Each row is a point. A path goes straight from each point to the next, and from the last back to the first. The post is the endless flat space through its rows: a point in 2 columns, a line in 3, a plane in 4, and so on, so that a path can go around it. How many times does the path go around the post? Going back the other way cancels.
(in the rows, 128 means zero)

Post (2 x 3):
[[105 130  95]
 [150 142 163]]
Path, 20 rows:
[[118 150 110]
 [ 57 166 103]
 [101 125 152]
 [120  95 140]
 [174 113 102]
 [135  75 124]
 [131 112 136]
 [176 101 122]
 [186 167 133]
 [134 170 141]
 [ 92 165 148]
 [125 128 156]
 [117 107 115]
 [186 108 117]
 [153  78 127]
 [132  82 146]
 [139 126 101]
 [159 153 121]
 [117 198 100]
 [140 157  53]]
Times around: 2

Post, 3 rows:
[[137 104 128 195]
 [140 121 134 128]
 [172 136 102  79]]
Path (22 x 4):
[[ 92 109 111 171]
 [127 137 123 109]
 [162 157 115 107]
 [163 138 155 107]
 [179 114 112 105]
 [157  59 101 169]
 [120  93 108  68]
 [104 144  99  98]
 [107 132 170 126]
 [148 139 151 130]
 [184 113 121 150]
 [157  74 145 117]
 [143  67  94 165]
 [130 103  99 181]
 [141  88 109 171]
 [162  93 120 148]
 [173 126 151 127]
 [131 133 169 123]
 [174 186  75 104]
 [103 134  97 143]
 [135  91 109 162]
 [149 116 110  76]]
Times around: 1

Post, 7 rows:
[[146 107 158 134  88  99  93 146]
 [107 132 148 119 121  66 135  97]
 [164 128 125 160 125 154 182 192]
 [106 124 118 184 149 151  70  69]
 [ 98  95 170 136  61 147  93  83]
 [109 106 168  78 116 193 159 146]
 [ 91 119  91 122 127 160 102  94]]
Path, 21 rows:
[[ 81  60 177 101 117 154 158  70]
 [ 94  98 151 116  76 134 123 145]
 [ 94 132 152 167 111 131  96  97]
 [133 135 142 135 107 118 117 138]
 [111 120 151 107 124 176 159  97]
 [127 102 139 164 106 166 145  69]
 [153  88 151 131  94 136 108 155]
 [ 83  82 111 173  95 139 112  99]
 [ 66 137 139 116 129 136 131 129]
 [128 128 179 169  75 150 130 127]
 [121 168 162 142 103 142 146  79]
 [151 109 117 125 105 142 122 122]
 [131 101  80 123 132 135 115 129]
 [105  82 132 166  83 104  98 153]
 [ 88  94 191 119  87 141 165 117]
 [ 77 141 180 169 113 131 116 124]
 [121 167 153 140 127 173 116 158]
 [156 122 112 118 126 185  79 130]
 [111 124 150 141 169 153 141  66]
 [ 96  74 112  82  95 144 172  77]
 [152  98 122 139  98 132 114  99]]
Times around: 3

Post:
[[170 106  94 147 148 101  96 127 148]
 [112 109 229 129 129 137 118 111 132]
 [145 185 174 183 118 120  81  37  55]
 [119 114  89 118 162 133 132 134 149]
 [148 104  81 135 130 155 116 164 120]
 [123 100 102 167 147 106 158 179 144]
 [127 117 164 147 102 146 163 123 184]
 [138 124 133 124 104  90 134 118 115]]
Path (12 x 9):
[[158  86 131 130 101 144 162 137 113]
 [119 107 160 168  91 111 150 118 115]
 [123 119 141 161 108 129  89 133 125]
 [181 157  94 139 140 131  35 121 133]
 [169 132 138  58 134 140 118 117 143]
 [151 104 135 123 129 185 101 144  71]
 [137  81 104  93 121  94 104 144  67]
 [117 143  90 191 114 202 129 136 114]
 [114 138 106 130  89  93 123 127 167]
 [138 114 135 195 157 116  80 136  98]
 [123 111 180 159 162  94  91 164 109]
 [160 130 152 141 159 109 109 108 129]]
Times around: 2

Post:
[[ 89 125 111 107 118 109 118 105 120 131 176]
 [151 122 110 177 121 147 134 124 116 113 138]
 [144 153 150 121  56 108 114 119 129 107  93]
 [120 112 104 142 114 119 134 174 153 133 122]
 [148 101  84 115 114 136 174 187 124  87 100]
 [153 102 116 143 128 144 114 124 125 136  93]
 [130 148 249 108 177 172 122 142 178 114 157]
 [154 146 144 149 125 157 103 133  77 173 159]
 [139 157 125 121  83  96 206 128 106 141 106]
 [ 55 139 107  81  85 152 143 125 181 122 154]]
Path (9 x 11):
[[120 150 163 138  77 157 154 153 121  86 105]
 [113  47  94 137 158  96 138 152 170 126 106]
 [137 106 117 125  77 135 154 103 124 154 144]
 [141 117  85 110  84 114 131 146 126 145 121]
 [120 119 163 127  89 162 157 139 159 124 132]
 [118 124 166 147 132 150 143 158 169 138 125]
 [ 85 132 137  90 112 133 144 138 126 122 117]
 [147 142 142 112 180 136 130 143 123 118 110]
 [127 164 154 133  72 127  99 122 117  98  86]]
Times around: 0

Post, 13 rows:
[[111  87 135  93 151 209 119 175 141  80 115 172 130 126]
 [153 121 204 115 105 151 130 109  84 127 187 144 157 123]
 [131 158 105  49 122 133  97 158 133 152 122 101 161 142]
 [156 131 161 122 100  96  82 118 165 142 167 141 144 101]
 [119 129 117 114 107  81 168 118 107 119 132 150 131 198]
 [128 145 153  86 148 146  68 175  71 189  97 147 110 167]
 [132 105 170  88 152 102 106 105 153 142 170  89 151 112]
 [155 123 124 132 129 124 155 135  90 148 118 188 162 129]
 [132 155 129  99 113 131 123 169  99 110  68  75 118 137]
 [141 128  76  91 120  93  96 187  84 119 140  80  88 162]
 [ 71 134  80  96 117 104 141  77 125 174  93  79  70  94]
 [ 77 126  88 151 148 154 160 115 161 110 140  95 117 125]
 [122 121  91 121 132  99 103  65 160  71 157 113 157 119]]
Path:
[[149 102  79 135 119 112 120 103 136 109 100 102 134 142]
 [114  80 145 146 114 132 136 143 108  75 129 130 166 131]
 [ 94 150 126  81 143 132 118 118  61 178 144 133 192 158]
 [110 121 106 109 131 115  62 161 128 185 115 137 129 160]
 [168 156 150 127  46 110  84 168 137 235 163 138  97 144]
 [172 151 102 130 136 130 131 142  56 140  95 170 142 158]
 [136  97 129  92 121  98 121 162 120  79 123 108  70 103]
 [103 172 111  40  80  84 121 111  95 114 105 123 120 207]
 [137 129 122 114 133 149 166 138 110  83 132 196 141 171]
 [136 141  76 107  98 164 147  83 145 145 165 133 155 132]
 [136 125 125  73 130 141  74 137  93 165 156  97 143 173]
 [144 121 146 100 103 113  81 110  93 138 120 173 179 109]
 [132 131 113 135 166 127  96 150  82  95 136 137 155  90]
 [142 125 122 104 181 109 128 165 117 120 114 123 130 115]
 [115 137 131 102 147 115 110 111 129 153 125 138 123 109]
 [109 130  84  83 150 139  63 149  96 123 142 119 137 154]
 [115 110 116  97 149 139  96 139 136  85 108  97 201 159]
 [132  80 140 104 109 141 120 116 148 140  95 107  81  84]
 [125  99 164 115  96 157 116 120 101 140 104 152 157 137]
 [ 95 133 107 109 102  84 123 128 139 177 154 171 182 134]
 [106 146 138  46 135 136  97 178 133 162  72 135 120 131]
 [129 134  95  66 158 111 105 121 111 100 156 106 128 149]
 [159 157  76  94  76  94  85 115 177 159 138 125 106 116]]
Times around: 1

Post, 17 rows:
[[129 112 130 150  96  79 108  98 138 152 118 108 102  70 165 150 132 135]
 [151 116 129 157  89 102 140  86 121  81 167 100 110  82 151  87 132 177]
 [143 123 165 127  76  97 127 152 105 132 119 126 124  78 151 103 155 164]
 [128 120 150 117 187 105 116 192 153 155 165 105 127 179 144 164  94 156]
 [125 113 170 110 142 113 145 104 106 101 104 120 113  56 113 146  91 150]
 [148 130  98 186 141 122 159 154 111 138  61 137 107 127 113 145  95 176]
 [111 103  79 145 192 126 125 181  78 177 186 148 164 160 139 152 116 132]
 [120 109  78 105 199  88 197 164 105 172 134 121 170 190 140 148 130 137]
 [127 109 110 155 129 147 196 187 182 155  93  86 127  52  61 135 121 158]
 [167 161 131 142  86  76 124 116 115 121 157 146 130  90 133 113  69 134]
 [133 131  98 152 176 106 146 177 169 151  87 107 129  93  34 103 166 140]
 [114 108 104 137 113  91 108 171 117  65 162 135 137 115 171 127 130  81]
 [138 127 152 149  54  92 131  98  92 116 165 147  85 125 115 151 128 117]
 [118  99  93  85 109 114  57 176 118 113 174  78 185 182 134 159 141 134]
 [170 111 190 177  99 108 128 102 105 103 153 108 157 101 159 147 124 123]
 [153 109  81 112 174 143 136 161 138 165 155 181 159 183 146 200 147 151]
 [132  90 115 135 176 148 161 123 141 199 135 170 140 184 125 107  87 118]]
Path:
[[156 100 139  98 154 121 122 118  96 142 133 125 144 137 123 158  86 138]
 [165 115 136 161 125 158 105 154  85 100 150 127 122 155 178 183 159 135]
 [ 86 149 100 147 110 120 181 152 107 170 112 173  96 124 133 165 107 126]
 [ 91 105 124 133  78 119 134 131 156 102 206 155 126 162 136 115  78 110]
 [152  77 123 117 161  81  89 154 134 144 128 140 159  60 154 151 122 149]
 [119  81  86 156 158 129 140 146  96 134  56 142 139 107 144 177  92 134]
 [147 119 117 172 116 111 171 171 125 131  76 136 165 156 173 148 142 197]
 [ 79 142 136 120 117 117 165 167 125 107 157 123 118  45 114 138 135 188]
 [123 113 155 106 143  72 143 124  86 105 135  96 151 140  98 172 114 157]
 [140 106 127 138 155  89 116 130 121 151 114 124 135  81 133 152 111 119]
 [139 106  98 139 104 135 163 123  65 167 137 138 136 107 112 111  78 157]
 [130  93 151 104  94 106 119 184 160 121 160 117 107 137 120 117  82 137]
 [105  78 147 191 155  74 132 153 133 177 161 113 124 134 154 146  91 132]
 [156 105 115 104 139 110 101 151 141 111 142  81 163 113 112 132  98 133]
 [152 121  80 136 179 121 182 112 149 163 104 135  98 128 111 118 144 134]
 [123 124 175  93 154 107  94 165 117 182 122  89 163 128 118 171 158 146]
 [106 120  94 164  93  86 102 128 126 127 119 148 123 159 135 142 110 167]
 [130 103  75 135 154  92 145 166 123  96 137 103 157 157 127 194  98 160]]
Times around: 2

Post:
[[102 150  91 146 123 138 142 104 133 113 161 160  85  88 122 144 135 115]
 [183 142 105  93 148 103  81 131 107 133 167 115 146 133 164 112 144 142]
 [ 70  85 167 171 120 122 150 153 161 136 113 110 157 118 125 129 130 144]
 [131 123 118 120 139 125 104 122 143 152 140  85 108 153 153 118 144 141]
 [ 84 107 162 188 112 116 126 133 134 160 136 140 107 142 158  93 109 112]
 [128 153 109 151 128 114 172  64  96 117 124 125 136  99 124 161 129 106]
 [152 171 103 145 110 138 139 111 126 131 127 147 116 133 120 145 159 132]
 [ 81 114 148  89 123 161 126 175 123 118  86 102 165 143 167 110 137 112]
 [ 91  81 150 155  93 120 139 133 106 167 111 133 133 113 152 154 124 140]
 [ 91 148  79 168 146 110 158 110 139 137 143 147 116 153 110 116 109 136]
 [191 149  75 145 164 139 183 107 124 128 150 166 100 129 159 129 149 125]
 [ 89  88 166 127 103 125 145 132 113 120 113 106 107 115 109 114 134 152]
 [151 123 114 147 149 116  87 168 139 143 101  88 102 142 157 137 124 125]
 [114 103 152 132  91 148 105 150 116  89 136  88 148 167 103 162  86 151]
 [165 161 142  94 163 131  91 136 107 130 129 102  99 137 189 141 140 180]
 [147 113 142 136 153 122 143 103  94 141 131 152  92 122 115 185 152 105]
 [150 119  87 137 126 116 150  93 160  86 121 163 102 134 137 136 164 122]]
Path, 16 rows:
[[137 150 105 139  95 109 110 113 112 177 146 101 122 161 162  77  80 116]
 [124 122 125 126 153 106 176  96 105 129 158 132 167 129 119 149 136 147]
 [152 113 116 124 154 141 142 197 109 119  82  96 137 165 210 133 139 122]
 [104  89 113 139 134 122 147 135 113 134  94  90 151 139 113 133 139 146]
 [127 141 138 151 110 127 108  79  93 157 179 143 117 128 110 162 112 131]
 [167 132 151 117 111 137  84 132  98 191 143 141  83 147 132 161 116 131]
 [188 143 129 123 128 116 126 122  87 122 171 138 149 137 165 185 110 135]
 [102 181 123 155 163 111 130 134 122 139 153 134   7 109 153  87 168 157]
 [110  76 136 127 118 162 153 116 128  90 140 168 111 100 163 169 144 167]
 [109 116 109 137 158 121 146 102 113 131 108  99 133 110 156 133 139 120]
 [123 121 138 195 106 118 108  87 150 188  98 142 130 166 120 145 131  78]
 [128 104  91 133 104 114 141 120 162 144 199 214  73 114 132 113 137 158]
 [118 133 159 138  87 120  98 136 107 106 149  97 119 158 120  98 109 121]
 [123 138 142 135 143 161 143 168 148  74 132 137 103 137 130 123 173 106]
 [160  85 115  92 139 156 140 142  84 124 107 125 125 185  97 115 163 114]
 [134 115 138 176 136 144 134 126  94 165 135 148  94 144 147 149  99  82]]
Times around: 3

Post (17 x 18):
[[145 103  91 104 126 129 127 143 124 104 152  77 129 136 101 145  72 166]
 [129  89 127 109  64  96 132 165 124 123 157 101 139 161 174 126  85 158]
 [140 130 108 134 105 155 128 107 152 167  93 202 108 131 142 102  74 115]
 [124 107 115 116  88  96 126 104 132 133 139 122 195 150  91 125 105 160]
 [114 100 123 126  71 102  96 160 159 123 183 102 148  78 115 136  89 170]
 [130 114  77 109 125  75  83 146 141  95 156 129 162 141 153 161 110 156]
 [170 141 143 102 147 155 158 122  90 161 114 143 125  81 161  99 226 125]
 [164  90 114 157 109 107 122 126 159  96 177 116 110 145 125 111 146 166]
 [134 129 142 144 112 149 153 121 105  83 124 202 152 113 140 111  60 127]
 [159 167 131 134 135 128 176 112 140 106  60  90 111  80 161  97 208 102]
 [135 109 112 199  95 168 100 113  83 126 100 168 138 129 146 137  81  98]
 [184 180 167 140 168 111 177 122 133 150 117 106 114  97 152 160 196  91]
 [165  98 133 134 118  76  90 163 137 128 140 110 158 135 125  87  54 146]
 [111 110 114 127 123 121 110 103 161 121 174  80 155 129 171 118  76 169]
 [147 172 160 105 138 108 149  87 106 124 125 127  82  95 137  92 183  52]
 [124 139  74 180 129 129 178 111  86 148 132 183 126 108 154 102  93 109]
 [164 168 161 137 145  97 134  94 101 134  78 135  87  97 139 122 179 159]]
Path:
[[156 144 168 132 153  87 145 112 114 147 150 143  75 105 113  87 129 155]
 [154 102 109 154 129 117 101 134 145 121 104 178 111 163 123 185  78 140]
 [173 129 163 113 110 154 177  92 108 119 106 108 113  87 167 135 172 127]
 [187  91 124 139 147  46 120 152 121 131 169 140 119 111 161 119 109 109]
 [135 134 113 136 173 106 105 108 153 107 133 134  55 107 142 122 137 102]
 [160 157 140 134 155 120 160 134 122 151  90 177 137  95 129  81 150 131]
 [148 145  85 192 137 151 172 136  67 143 113 115  94 130 172  83 147 145]]
Times around: 0

Post (17 x 18):
[[125 156 103  96 162 152 167  59  65 186  65 109 108  92 117 144 148 143]
 [129 107 118  94 131 109 145  80 124 210 124 123 148 117 108 144 114 163]
 [125 112 123  61 126 194 148 136  92 145 115  57 150 141 149 147 108  42]
 [110 145 181 109 118  94 155 219 143  69 202  99 115  41 113  95  85 181]
 [ 84 100 149 105 144 140  92 151 156 104 142 111 134 148 114 169 117 130]
 [145 135 104  78 112 161 136  73 119 176 110 102  93  92 107 112 125 160]
 [159  97 129 106 161 153 122 154 139 122  72 151 119 162 120  94 129 106]
 [127 116 119 107 123 129 130  71 130 120  94 162 116 143 149 127 172 112]
 [137 128  85 132 117 140  80 114 135 179 135 127 153 165 158 151 133 149]
 [133 131 146 108 148  74  46 151 112 118 146 112 214 110  85 141  91 148]
 [139 142  88 118 117 114 131  82 135 139 136  94 130 171 128 119 165 172]
 [118 132  97 128 136 141 128  98 136 177 183 115  98 134 153 101 159 140]
 [153 141 194 109 122 168 148 153 141 168 115 127 149 149  88 141 143 128]
 [ 96 148 105  98 128 134 136 102 127  98 140 162 151 148 118 112 136 130]
 [129 119 118 126 115 119 129 103 110 147 158 141 123 158  95 167 151 143]
 [151 125 128  94 161 169 139  88 121 123 123 114 130 152 134 136 105 101]
 [132  85 107 142 126 163  97 103 151 128 101 141 148 141 127 104 123 111]]
Path, 24 rows:
[[ 87 156 138 118 138 152 146  70 172 130 126 114 155 140 165 152 156 105]
 [157 155 143 132 161 161 146 108 120 112  82 153  93 151  97 101 140 109]
 [156 141 148 134  76 115 172 112 114 166 171 116 122 144 105  96 147 143]
 [104 124 127 103 171 143  96 176 107 127 124 130 165 120  91 109  95 148]
 [138 144 122  89 111 164  71 157 123 144 133 124 181 180 127  97 136 134]
 [ 95 122 146 128 165  82 153 165 144 142 156 126  90 143 113  96 129 191]
 [126 166 132 132 128 110 163 127 126 139 140 145 124 156 148 152 150  97]
 [158 116 153 143 147 167 181 167 153 139 158 127  84  90  81 108 132 122]
 [ 94 114 150  78 141 174  97 129  99 194 144 193 124  97  92 182 180 103]
 [145  90 154  70 106 149 135 112 105 177 148  57 156  96  93 127 112 100]
 [118 147 140  81 165 143 126 187  79 170 112 122 170 127 161 126 100 128]
 [141 189 125 112 152 175 135  94 104 112 145 113 160 106  97  97 154 155]
 [114 124  98  87  85 125 173 102 123 182 140 133 100  97 156 116 184 120]
 [131 122 181 162 182  63  75  75 178 110 139 138 129 174 125 158 187 140]
 [126 140  73 116 160 111 117  62  89 157  67  82 193 188 164 176  88 123]
 [160 139 144  92  99  97 184 101  64 112 150 131 186 173 124 127 104  88]
 [108 181 132 115 163 154  95 165 110  49 197 127  98 129 119 138 114 166]
 [151  82 164 109 138 163 143 198 130 155 188  84 162 119 141 119 111  59]
 [167 146  97 128 151 103  79 113 110 118 110 110 170 159  98 178 163 141]
 [129 153 126  92 144 112 123 107  83 165 151  74 120 126 109 168 117 108]
 [118 174 146 113 171 144 126 132 127  91 118  73 130 124 170 118 117 143]
 [ 99 130  99  93  87 174 114  58 117 160 145 124 136 123 133  97 149 112]
 [ 75 156 100  88 109 207 105 112 104 154 126 166 186 129 134 165 163 132]
 [ 83  66 126  99 150 142 131 126 161 129 181 132 115  90  72 157  85 160]]
Times around: 2

Post, 17 rows:
[[101 133 109 179  96 167  99 152 127 120  68 103 115 156 135 107 116 127]
 [ 99 126 152 148  78 136 101 164  89 166 103  88 137 134 158 136 112 144]
 [113 126 123 130 121 157 137 159 120 110 143 154 141 122 115 144 115  80]
 [103 112 112 125 152 143  96 152 139 122 137 112 114 122 117 105 164 159]
 [162  84 112 105 174 122 126 172 117 114 112 112 122  98 130 110 154 136]
 [ 93 100 131 135 141  72 105 104 132 148 139 166 134 121 118 119 133 138]
 [120 151 129 172 135 176  98 140 163 128 120  98 128  69 184 121 122 138]
 [ 86 128 105  68  83 142 145 127 140 157 120 126 108 154 120 112 146 112]
 [115 134 131  94 116 184 128 186  47 131 105 170 102 129  91  98 115 141]
 [114 141 108 167  75 138 138 130 142 141 114 132 111 151 106 105 103 156]
 [121 143 129 127 141 182 119 143 167 139 104 116 109 119  79 162 119 125]
 [133 139 158 124 123 116 111 100 184 136 116  99 119 161 135 154 153 126]
 [127 132  30  61 105 133 164 149  99 122 131 163  85  73 107 116 197 160]
 [179 110 113 129 103 103 129  96  86 189 147 132 146 151 142 166 144 160]
 [120 128 134  80 143 140 137 109 121 129 135  73 115 148 105 152 133 107]
 [127 120 131 106  60  85  86 125 125 189 139 121 158 123 134 112 142 118]
 [103 160 123 158 122 119 126 152 113 164 123 104 123 155 178 113 124  72]]
Path, 25 rows:
[[161 122  87 128 128 142 124 124 154 106  65  96  95 124 167 112 128 147]
 [135 107 122 126 129  87 126 106 151 126  76 105  77 187 101 182 192 131]
 [ 91  99  94 114  99 166 149 131 182  83 133 128 108  71  59 120 155 150]
 [162  79  86  78 100  91 169 129 191 153 125 107 155  69 126  68 156 180]
 [126 136 128 162 125 134 106 182 136 153  62 129 129 144 130 124  99 116]
 [108 119 134  88 125 160 129 148 162 122 137  74 143 124 161 121 148 102]
 [ 98 173  92 141  43 179 157 156 143 147  94 121  91 109 102 106 138 166]
 [117  74 134  99 103 116 109 129 114 170 100  23 160 167 105 175 125 176]
 [194 126  70 125  89  89 137 154  92 154  95  92 130 151 152 146 125  98]
 [ 86  89 113  51  69 111 118 138 124 194 182 146  97  85 115 163 179 182]
 [ 98 118  96 139 170  96 110  90  76 156 133 124 121 148 146 128 157 103]
 [135 123 201 141 187 173 141 150 128 115 165 105 173 162  87 125  85  93]
 [164 218 107 104 119 115 120 143 137 215 157 129 126  82 143 136 149 161]
 [165 125 160  96 169  98  97 108 119 170 173 111 137 151 169 146 125 107]
 [138 110 185  98 149 113 106 122  98 155 104 104 107 132 136 149 133  94]
 [ 85 101  96 101 123 106 144  84 110 150 124 140 110 148  59 105 137 149]
 [123 108 104 178 100 122 152 197 111  92  68  92 121 135 111 130 127 115]
 [134 158 176 145  92 130 130  85 110 194 112 108 112 174  67 130  67 191]
 [151 157  92 133  71 120  99 179  98 158 149  88 165 112 148 129  98  94]
 [147 140 116 129  93 154  83 173  90 141  88 111  95 100 122 191 131 155]
 [ 85 108  78 109  78 126 184 153 135 179 106 143  84 166 106 145 156 123]
 [107 127 125 118 160 116 136 159 116 115 173 126  98 151  55 126 132  90]
 [117 184 131 123  86 116 113 102 104 153 119 123  96 146  99 137 152  91]
 [109 143  94 110  41 118 145 100  82 174  86  66 114 139 116 149 134 176]
 [ 78 163 133 178 159 145  94 188 108 127 156 116 166  98 122 197 111 112]]
Times around: 4

Post:
[[123 106 164 142 108 116  85 124 161  99 112 106 184 169 167 105 126 110]
 [101 121 113 158  94 123 105 140 120 123 100 161 135 159 177  78  90 158]
 [123 105 137 159 120 119 136  98 111 114 155 140 111  97  75 127 121  86]
 [138 104 151 110 135  96 135  91 106 141 107 130 101 174 134 135 116 146]
 [117 161 156  98 128 119 125 129 123 154 153 155 163 163  84 115 129  91]
 [193  88 142 143 167 114  91 128 183 183 110 142 122 166 144 144 194 175]
 [ 86  88  99 158 105 137 139 111 172 113 130 107 100  95 153 129 144 129]
 [149  93 148  79 152 134 164 139 119 101 138 123 110 108 141 128 166 161]
 [158 138 103 113 120  94  69 124 131 141 101 140 191 164 138 166  85 126]
 [172 142 108 119 115 136 107 100 136 118 131 115 156 195 135  98 113 119]
 [138 122 117 175 147 166  88  90 124 161 119  92 136 122 101 169 148  77]
 [133 125 105 153 121  92 108 115 107 173 141 134 104 122 220 164 126 124]
 [136 146 155 156 127 126 137 123 148 147 124 175  73 134 166 146 171 126]
 [151 133 116 128 130 139 183  97 123 151 158 113 149 139 111 170 114 118]
 [149 189 155 145  77  78 180 136 128 134  89  97 135 160 119  63 162  86]
 [107 201 110 136  87 120 136 115 141 112 147 108 155 139 134  79 140 166]
 [110 104 144 141 108 113 180 181 135  70 151 131 107 156 128 110 182 154]]
Path, 26 rows:
[[142 180 130  91  95 106 154 119 137 136 124 126 175 153 110  80 177 154]
 [154 139  58 158  99  88 147 106 132 130 105 155 118 119 144  89 137 130]
 [ 95 142  70 115 122 120  93 101  92  65 178 140 170 142 119 132  63  93]
 [133  73 114 151 143 119 123 114 105 116 127  99 142 107 159 118 179 200]
 [154 135 174 133  95  86 150 148 126 163 153 175 185 203 203 163 109 100]
 [142 183 171 122 116 177 116 161 115 137 119  87 121 151 154 116 204  70]
 [145 120 138 122 134 137 181 122 149 163 155 115 124 127 188 160 121 125]
 [ 77 138 111 184 109 121 103 127  92 109 113 133 125 146 114 168  92  91]
 [189  84 121 161 145 107 120 169 101 116 124 197 129 171 173 112 130 114]
 [167  88 143 168 159 117  43 138  75 147 108 124 158 160 132 122 159 130]
 [205  98 144 109 109 117 179 128 120 114 160 149 129 175  96 151 147 177]
 [153  85 172 108 128 108 152 118 152 139 187 122  97 125 141 123 159 187]
 [130 122 156  84 149 142 124 110  81  97 173 120 153 148 119 106  92 131]
 [ 88 145 126 113 152 145 106  98 127 114 118 152 125 176  68 117  90  86]
 [137 145 172 160 156 135  75  87 106 127 121 167 111 184 100 180 140  97]
 [211  94 122 117 134 117  79  45  88  95 124 119 139 151 159 108  96 150]
 [115 109 143  89  77  82 154 122 142  94 140 130 160 138 143 139 125 200]
 [ 81 127 124 168 114 140 107 144 166 170 110  95 156 142 122 140 151 122]
 [121  74 151 150 125 163 123 131 140 135 104 137  87 159  84 133 112 110]
 [177 188 123 172  93 140 131 137 184 145 108 120 100 176 106 115 210  72]
 [149 117 107 174  85 124 132 138 100  93 114 142  89  85 162  29 170 172]
 [ 87 133 103  98 129  86 148  56 135 140 146 114 126 144 156 145 132 139]
 [ 95 133 100 117 122  90 121 121 146 170 139 110 177 165 153 119 109 174]
 [ 88 159 154 112 112 103 209  96 170 138 134 106 110 133  86 161 127 106]
 [148 114 124 115 100 150 168  98 135 103 160  93 134 179  78 111  92  65]
 [156 111 108 173 111 124 112 113 146 166 128 103  70 136 159  69 204 160]]
Times around: 1
